Each row of a before or after table is a point. The points were changed in one or more steps. Then noise was added and the rows were shuffled. The steps act on how far a point lies along the listed directions, d1 being the first. Name the steps. A step turns or swaps two directions, mirrors them in a line or flattens them onto one, adds a multiple of one to another, or multiplies one. Angles are multiples of 10 degrees, from the lower direction toward the higher: turns from -170 to 170, lines from 10 to 170 but not 90. Use the fewest steps. Two steps may share a direction if one is a turn and the other turns, adds or multiplies; they go together, in the order done. Otherwise the lowest direction goes first.

Directions:
(1): [ 53 -10]
(2): [10 53]
Before:
[[  6 -21]
 [  1  -1]
 [ 50 -36]
 [  4 -25]
 [ 50 -63]
 [  4 -35]
 [-24 -45]
 [ 26 -28]
 [-11 -95]
 [ 18  27]
 [-47  22]
 [-18  -2]
 [ 14 -13]]
After (13 x 2):
[[ 23 -90]
 [ 12 -18]
 [-15  -7]
 [ 68 -44]
 [-51   4]
 [  3   0]
 [ 36 -21]
 [ 16 -34]
 [ 13 -24]
 [ -8 -50]
 [ 10  34]
 [ 61 -20]
 [ 18  -6]]
Steps: turn d1 and d2 by 20 degrees

Directions:
(1): [ 18 -47   3 -25 -10 -60 -56  39]
(2): [-48  10  10 -20  -2 -64  65  15]
(3): [-49  21 -42  61 -43 -12 -31  15]
(4): [ -1  23  80  53  31 -19 -19   7]
Before:
[[ 45  -9  61  28  22  18 -14  -7]
 [-33  25   1  39  11 -37  24   5]
 [-26   9  39  41  19 -45  -8  14]
 [-62  28  13  17 -13 -64   3  14]
 [ 30   3  42  -6  14   1  -3  -4]
 [ 51 -74 -31 -42  -8  16 -62  21]
 [-11  13  -5  22   3 -24 -24   2]
 [ 43 -49   3 -37 -14 -27 -27   9]
 [ 61 -44  18 -46  -7 -15 -43  27]
 [ -8   8  15 -19  -7 -19  10  12]
 [ 59 -10  70  -1  33  31 -40 -25]
 [-22  24  31  40   5 -13   2  -6]
 [ 55 -29   2 -25   0  -6 -95   3]
 [-15   2   1   6 -14   9   1  -3]]
After:
[[ 49 -11  67  25  26  19 -11 -10]
 [-30  12  36  45  17 -46  -9  16]
 [ -8   9  17 -22  -6 -20  10  13]
 [ 70 -47  24 -55  -1 -15 -38  23]
 [ 69 -13  76 -12  40  35 -33 -30]
 [ 49 -48   5 -44 -11 -27 -27   7]
 [-38  25  -2  44   9 -39  20   6]
 [-23  26  30  44   1 -15  -1  -6]
 [ 33  -1  44 -14  17   2   0  -7]
 [-70  33   6  27 -18 -65   0  15]
 [-16  17  -8  28  -1 -26 -27   2]
 [ 57 -30   5 -27   3  -5 -93  -1]
 [-17   2  -3   9 -17   6  -1  -7]
 [ 54 -76 -28 -46  -5  16 -62  17]]
Steps: multiply d3 by 1.3

Directions:
(1): [-30  -3  -9  -9 -95 -13 -26  -1  26 -51  -7 -20]
(2): [  8  19  58  28  12  76 -22  -3 -20 -57  -7  -9]
Before (14 x 12):
[[-16 -13 -26   2 -95 -35  -7   6  46 -15 -19 -14]
 [-11 -13 -26 -13 -42 -47   2  10  22  22   1  -9]
 [-12 -13  -4 -15 -24  -9  -1  -2  12   2   7  -9]
 [-15   3 -14  -1 -67  -7 -22  10  28 -30 -18  -6]
 [  0 -11 -24 -16  36 -36  18  -7  22  37   4   4]
 [-16  12  29   8 -38  28 -14   3   8 -59  -7 -24]
 [ -7   6   5   7  -6  20   0  -2  -9 -16 -12  -3]
 [-33  -9 -31  -2 -87 -47  -6   6  22   3 -16 -14]
 [ -8   8  -4  -8 -47  -8   4  -8  15  -8  10   1]
 [ 10   5 -10 -10  16 -11   7   1   1   3   5   3]
 [  8  -9   1   8  44 -19  29  11  -9  38  -2   2]
 [  4 -17 -45 -22  18 -50   9   8   3  57   9   9]
 [ 23   8  31   0  59  29  16  -7 -44  24  -3   4]
 [  3  -1  -6 -11  -2 -12  -2  -1   0  15  -1  -2]]
After (14 x 12):
[[-18   4  15  -1 -28  12 -23  -9  26 -49  -7 -19]
 [ 16  15  23  10  21  29  11  -9  -8   5  14  12]
 [-10   3  17   6 -50  35 -40   4  -3 -55  -4 -21]
 [ 38  11  51  44  55  70   8   1 -12  -3 -18  11]
 [-17 -12 -31 -33 -57 -54   5  -5   3  16  -7 -12]
 [-18  -6   2   7 -53 -19  -4   8  16 -26 -11 -17]
 [  9   8  47  22   6  49 -12   6 -12 -28  -5 -15]
 [ 17  -4   2  -1  71  -7  35   9 -13  37   4   8]
 [  4  -5  19   0  15  29  -2  -4  -6  -6  10  -8]
 [ 15  16  52  44  43  64  -2   4 -33  -7 -20  -1]
 [ 28  12  20  21  59  39   6   5 -14  11 -11  18]
 [  3  10  -5 -10 -11  -4  -5  -1   7 -23  -1  -6]
 [  1   4   6  -7 -10  10 -12  -1  -5  -8  -3  -7]
 [ -4  -2 -13  -4  17  -3  14  -3 -11  18  -9   6]]
Steps: turn d1 and d2 by 150 degrees

Directions:
(1): [-37 -29  56  68 -84 -25 -61  -9 -39  48  46  -7 -12  32  32  27  36  27
  -5 -36  20   0  11  15]
(2): [ 45  57 -22  13  -5  43 -70  42  28  55  -5 -32 -50 -83  -3  29 -18 -14
 -27 -14  47  -6  14 -32]
Before:
[[ -6  10 -13 -17  40   7  52  -6  13 -37 -22  11   7  -4   0   5 -21 -10
   18  37 -17  -3   5   2]
 [-22   0  29  51 -77 -27 -85  27 -31  91  32 -22 -35   2  27  41  20  10
  -21 -34  36  -6  22  11]
 [ 39  16 -32  -1   9  11 -23  22  25  15   3 -12  -3 -50  -1   7 -17  -5
   -8   3  30  13 -15 -12]
 [  7   7 -18 -30  22   7  37  -7  14 -59 -41   3   8   2 -33  -8 -17 -13
   16  32 -32 -18 -15 -10]
 [-26 -18  45  42 -87  -9 -67  -5 -23  37  37 -23 -27  12   7  36  21  16
   -4 -31  36   2  33  14]
 [ 27  27 -51 -47  94  26  61   9  31 -48 -35  12  25 -23 -12 -28 -36 -27
    0  42 -19  -1 -14 -19]
 [-16 -34  55  42 -50 -15 -47 -13 -16  40  28  -6 -28  17  -6  31  22   2
  -10 -26  30 -30 -10  -9]
 [ -5  -6  15  17  -4 -18   3 -11 -29   9  -4  27   9  23   5  -5   9  42
   32  -9  -6   8   0  19]
 [-31 -11  45  53 -33 -16 -16 -11 -26  13  21  -7   7   9  22  16  24  36
    5 -18 -10 -20  -5   8]]
After, 9 rows:
[[-22 -18   5 -10   8 -12  40 -26  -3 -61 -26  11  20  38 -23 -10  -4  -5
   19  29 -37 -14 -16   5]
 [ 29  30 -24  -6  29  11  -3   7   3  15 -28  15  -5 -25 -12  -4 -11  21
   17   4   6   6  -3   2]
 [-33  -9   3  -6  21 -12  56 -20  -6 -37  -9  18  15  22   6   2  -7   0
   20  37 -24  -1   3  19]
 [-12 -37  13  28 -41 -25 -18  -4 -12  14  31   3  22  15  22   5  17  21
    3  -5  10  22 -18  15]
 [ 15  40  -6  18 -41   3 -92  50   1  96   9 -34 -54 -55  13  40  -4 -10
  -34 -23  50 -12  25  -9]
 [ 24  35  -2  10 -34  30 -71  27  17  43  10 -40 -54 -58 -14  35 -13  -8
  -19 -20  53  -4  33 -15]
 [ 25  13  14  13 -10  18 -52  18  19  48   2 -19 -45 -45 -23  37 -11 -28
  -23 -13  46 -33  -6 -36]
 [-40 -43  16  -2  25 -33  69 -36 -28 -51  11  32  55  73  21 -31  13   9
   19  20 -38   7 -14  25]
 [ 24  39  -5  19  15  28 -20  24  16  16 -12 -26 -24 -65  -1  17 -15   8
   -9  -5   8 -22   2 -24]]
Steps: swap d1 and d2
